Rows are points. To make a cloud, some directions were put in groups of two or more. Within a group, all points are equally far from the middle, so they leave a hole (a ring in 2 directions, a hollow ball in 3). The other directions are filled evenly. Then the cloud was stretched, turned, moved and blurred a little. How many holes are there, and how many directions does each take, smallest first?

Cloud, 13 rows:
[[ 0.5  4.1]
 [ 4.2 -4.2]
 [ 3.8 -1.8]
 [-1.9 -1.3]
 [ 1.5 -1.5]
 [ 8.5 -0.3]
 [-3.7 -1.1]
 [ 0.4 -4.6]
 [-3.2 -3.0]
 [ 6.4 -3.2]
 [ 6.7  2.2]
 [-3.4  3.5]
 [-5.1  1.6]]
Holes: 0

Cloud (21 x 3):
[[ 6.3 -1.7  2.1]
 [ 6.3  2.8 -2.4]
 [-2.2 -2.0 -4.4]
 [-2.1  2.2  5.1]
 [ 2.6  6.1 -3.0]
 [-0.2 -5.1  2.7]
 [ 4.0  3.4  4.8]
 [-1.5 -4.7  2.9]
 [-3.3  1.6  4.5]
 [-5.4 -0.4 -0.7]
 [-3.5  1.2  4.3]
 [ 1.8  6.8  0.9]
 [ 4.9 -2.6  3.5]
 [ 7.0  1.6 -0.9]
 [ 4.8  3.6 -3.8]
 [ 0.0  1.5  6.1]
 [ 5.5  4.6  2.5]
 [ 0.3  1.0 -5.9]
 [ 0.2  1.9  5.9]
 [-1.1  6.1 -2.6]
 [-2.8 -1.4 -4.5]]
Holes: 1 (3)

Cloud, 26 rows:
[[-2.2  4.3  0.1 -4.9]
 [-4.7  1.3  3.2  1.9]
 [ 2.5 -3.5  6.0  1.5]
 [ 6.6  0.6  3.9  4.6]
 [-1.3  4.9  0.2 -5.0]
 [ 4.8  6.0  0.2  1.6]
 [ 7.0  3.4  1.0 -2.8]
 [-1.2  3.5 -4.0 -2.6]
 [-3.8 -1.1  2.3 -2.6]
 [-4.6  3.4  4.5  0.5]
 [-4.6  3.4  4.6  0.0]
 [ 3.5 -2.2 -4.2 -0.5]
 [ 4.4  2.2  6.4 -4.5]
 [ 5.1  0.6  6.9  3.6]
 [-1.4 -1.8 -0.6 -4.3]
 [ 4.7 -2.4  1.6  5.0]
 [ 7.9  0.4  0.5 -2.8]
 [ 7.1  0.9  2.8  4.4]
 [ 1.7 -1.9 -2.3  4.6]
 [ 6.6 -1.6  0.2  4.1]
 [ 3.5  6.5 -0.5  1.2]
 [ 1.7  3.8  8.6 -0.1]
 [-1.7  2.1 -2.8  4.1]
 [-1.0  2.7 -4.3  2.4]
 [ 7.3 -1.5 -1.8  0.4]
 [ 4.7  6.1 -0.3  0.2]]
Holes: 2 (2, 2)

Cloud:
[[ 4.3 -4.4  2.4  5.5]
 [ 2.8  4.0  3.6 -2.1]
 [ 1.7 -0.1  5.0 -1.8]
 [-2.3 -4.8  0.8  6.2]
 [-3.2  5.3 -1.0  2.9]
 [-5.4 -4.6 -0.8  1.7]
 [-0.4  0.5  2.0  7.5]
 [-1.8 -3.1 -5.1  3.8]
 [ 4.4  2.2 -0.5  5.2]
 [-4.3 -4.9  0.1  4.0]
 [ 2.0 -3.3  4.2 -2.8]
 [ 0.4 -7.2 -2.5  3.5]
 [ 4.7 -3.1  2.6  5.9]
 [ 2.9 -7.8 -0.3  2.4]
 [-3.3  3.8 -3.0  4.3]
 [ 5.6 -4.8  3.3  1.7]
 [-2.1  4.6 -0.2  5.4]
 [-2.0 -3.9  2.5 -2.7]
 [ 2.3 -4.8  1.7  6.7]
 [ 5.4 -1.3  2.5  5.7]
 [-0.4  3.4 -2.1  6.3]
 [-1.9  4.2  2.7  2.7]
 [ 3.2 -5.8  2.7 -2.8]
 [-3.4 -2.7 -1.4 -4.9]
 [ 1.3 -5.7  0.8 -4.5]
 [-2.4 -1.0  3.7  1.1]
 [ 3.4 -7.1  0.6 -1.5]]
Holes: 2 (2, 2)
